Every row gives one point. Each copy is the shape, with its points in the same order, stretched, turned, moved and blurred by noise. Is it also mirrored, or only turned?
(in the rows, 128 means zero)

Shape (6 x 2):
[[180  68]
 [ 95 182]
 [139 104]
 [210 145]
 [ 96 106]
 [ 98 121]]
Copy 1:
[[ 74  96]
 [165 145]
 [106 107]
 [ 74 168]
 [144 101]
 [143 101]]
Copy 1 is: mirrored
Copy 2 (6 x 2):
[[231 153]
 [ 61 104]
 [170 123]
 [165 201]
 [143  85]
 [124  90]]
Copy 2 is: only turned
Copy 3:
[[195  65]
 [102 197]
 [158 112]
 [242 151]
 [ 95 111]
 [106 134]]
Copy 3 is: only turned
Copy 4, 6 rows:
[[138 195]
 [124  54]
 [124 137]
 [206 163]
 [ 86 107]
 [ 93  91]]
Copy 4 is: mirrored

Shape (8 x 3):
[[114 106 111]
 [183 207 153]
 [119 219 112]
 [188 118 115]
 [130 136 128]
 [117 106 144]
 [147 108 137]
 [122  92 149]]
Copy 1:
[[113 146 131]
 [209  84 176]
 [230 117 119]
 [111  89 144]
 [140 132 132]
 [118 154 151]
 [115 133 147]
 [ 98 158 165]]
Copy 1 is: only turned
Copy 2:
[[140 129  97]
 [ 72 171 249]
 [ 95 232 176]
 [ 75  84 165]
 [126 147 143]
 [160 125 124]
 [129 104 143]
 [163 107 122]]
Copy 2 is: mirrored

Shape:
[[ 77  98 152]
 [ 69 132 138]
 [ 89  64 151]
 [202 150 130]
 [160 194 137]
 [160 117  69]
 [168 202 126]
 [ 96 126  80]]
Copy 1 (8 x 3):
[[131  56 128]
 [155  69 149]
 [116  54 104]
 [ 88 153 151]
 [123 142 194]
 [127 145 103]
 [131 155 192]
 [166 109 113]]
Copy 1 is: mirrored
Copy 2, 8 rows:
[[ 40 158 175]
 [ 32 129 159]
 [ 57 189 181]
 [224 121 167]
 [166  67 161]
 [149 184 113]
 [175  65 153]
 [ 67 173 116]]
Copy 2 is: mirrored

Shape:
[[177 175 162 139]
 [160 190 189 137]
 [179 150  86  92]
 [155 166 185 173]
 [222 137  74 111]
 [148  50 132 105]
 [142  93 138  97]
 [111  61 105 119]
 [199 151  69 114]]
Copy 1:
[[150 178 130 148]
 [147 206 139 148]
 [168 109 144 140]
 [120 201 111 125]
 [189 102 104 143]
 [138 100 146  31]
 [139 123 159  71]
 [ 92  93 138  55]
 [167 102 115 156]]
Copy 1 is: mirrored
Copy 2 (9 x 4):
[[163 160 171 116]
 [158 194 169 130]
 [149  97 169  70]
 [180 186 141 145]
 [177  75 177  69]
 [101  38 127 141]
 [106  78 138 124]
 [104  52  93 120]
 [173  96 172  61]]
Copy 2 is: only turned
Copy 3, 9 rows:
[[ 62 184  96 182]
 [ 31 168  81 169]
 [128 215 173 168]
 [ 59 151  66 174]
 [147 241 167 213]
 [177 118 186 211]
 [135 136 172 184]
 [195 114 178 154]
 [143 236 160 179]]
Copy 3 is: only turned
Copy 4, 9 rows:
[[165 122 113 182]
 [181 140 127 177]
 [125 142  59 180]
 [163 107 159 157]
 [121 101  46 199]
 [122  90 101  82]
 [135 122  98 107]
 [ 89 106 126  73]
 [113 118  61 194]]
Copy 4 is: only turned

Shape, 9 rows:
[[118 120 141 215 116 144]
 [134  68 165 105 118  99]
 [128 152 134  96  97 103]
 [148 140 107 116 158 110]
 [162 113 176 209  62 114]
 [ 78  44  90  79 133  76]
 [160  92  95 203  96 171]
 [131 144 131 103 130 157]
 [162  99  61  94 159 139]]
Copy 1:
[[ 96  95 102 202  87 134]
 [152  72 163  69  87 162]
 [147 135 101 123 103 174]
 [146 176 143 122 110 131]
 [ 92  56  70 173   7 179]
 [179  60 175  21 183  99]
 [ 67 129  87 146  84 113]
 [107 164 137 132 136 170]
 [130 204 148  62 137  93]]
Copy 1 is: mirrored
Copy 2, 9 rows:
[[137 104 205 114 170  72]
 [ 53 122 120 111  71  94]
 [ 80 147 116 137 140 178]
 [148 136  86 112 140 153]
 [ 56 156 218  85 202  43]
 [ 39  66 113  72  25 179]
 [147 183 198  48 128  68]
 [142 152 117 152 101 143]
 [170 177  81  80  67 154]]
Copy 2 is: mirrored
Copy 3 (9 x 6):
[[107 135  71 134  76 112]
 [ 97  79 110 147 149 144]
 [129 136 149 126 155 107]
 [169 135 154 167 129 150]
 [ 92 113  50 142 100  48]
 [110 103  69 140 182 221]
 [169  83  34 127  65  84]
 [156 104 162 121 108 109]
 [203  88 127 151 118 160]]
Copy 3 is: only turned
Copy 4 (9 x 6):
[[150 181 162 113  37 177]
 [136 150 118 201  96 124]
 [189 111 160 149 149 120]
 [130 150 128 136 156  98]
 [214 188 187 148  47 197]
 [ 82 119 123 241  87  61]
 [183 225 171  88  42 112]
 [167 122 122  98 132 115]
 [123 173 120 132 141  40]]
Copy 4 is: only turned

Shape, 12 rows:
[[ 82 182 121 145 148 117]
 [185 172 166  53 143 164]
 [108 160  76 140 153 144]
 [118 116 155 163  73  86]
 [ 61  99 129 162 105 118]
 [ 87 137 166 131 157 100]
 [174  78 108 129 100 130]
 [153  55 129 121 111 126]
 [ 99 150 200 156 132  80]
 [121 151 160 136 139 110]
 [129 131 141 144 154 143]
 [127 106 191 126 140 189]]
Copy 1:
[[100  74 163 210 162 112]
 [185 176 136 183 158  99]
 [ 94 108 192 163 151 100]
 [136  61 112 119 118 152]
 [ 90  86 153 128 143 177]
 [103 107 115 182 170 134]
 [137 147 133  48 115 130]
 [128 167 115  46 126 150]
 [127  66  93 184 173 135]
 [128  98 124 170 163 120]
 [115 120 146 135 178 122]
 [141 154 148 121 201 170]]
Copy 1 is: mirrored
Copy 2:
[[ 97 145  95 140 161  56]
 [202 158 212 249 136  78]
 [ 99 155 116 145 186 110]
 [147  93 110  83  46  92]
 [144  98  68  66 139 102]
 [130  85 128 124 154  52]
 [178 102 179 110  88 164]
 [183  70 175  95 111 154]
 [120  72 122 129  93  21]
 [132 101 141 152 118  61]
 [129  92 127 162 147 103]
 [198  67  99 187 137 104]]
Copy 2 is: mirrored

Shape, 13 rows:
[[146 163  92 158 162 128 143  95]
 [118 162 169  86 119 122 141 115]
 [125 196  73 119 140 131 206 118]
 [131 106  91  87  69 154 161  74]
 [ 71 138 133 101 103  86 176 156]
 [ 82  95  95 161  78 156 158  84]
 [ 78 138 121  93 144 152 101 168]
 [153 173 127 145 107  57 136 127]
 [156 182  74 146 162 148  96 179]
 [148  89  98  75  58  75 152 189]
 [146 116 135 176  76 101  87 197]
 [137  96 148 105 119 118 157 162]
 [185 191 145 134  90  96 144 112]]
Copy 1:
[[142 194 118 125 138 113 108  88]
 [ 99 116 113  66 118  87 108 128]
 [169 195 136  82 152  53 155  99]
 [190  96 150  93  84  58  93 123]
 [109 113 132  72 110  65 194 122]
 [183 118 184  91  61 104 121  96]
 [ 95  88 176 120 157 134 144 121]
 [ 94 192  98 136 109  69 136 101]
 [ 94 196 179 175 175 126 127 111]
 [122 112 133 155 103  48 159 197]
 [ 58 166 167 182  83 120 144 147]
 [123 137 125 110  99 122 142 174]
 [ 89 206 106 111 103  52  98 123]]
Copy 1 is: mirrored
Copy 2 (13 x 8):
[[101 152 112 152  88 163 149  80]
 [100 164 116  93 158  92  99 133]
 [115 217  58 159 133 193 158 111]
 [165 137 101 138 219 195 128  50]
 [134 147 100 153 180 125 132 207]
 [205 111 143 159 166 229 135 127]
 [148  95  63  85 114 113 129 152]
 [ 75 184 109 189 136  81 110 130]
 [130 163  33 128  46  98 154  84]
 [157 143  58 172 249  67 149 103]
 [174 139 103 167 124  43 128 150]
 [143 130 112 116 187  73 168 126]
 [ 85 231 108 159 144  78 104  90]]
Copy 2 is: mirrored
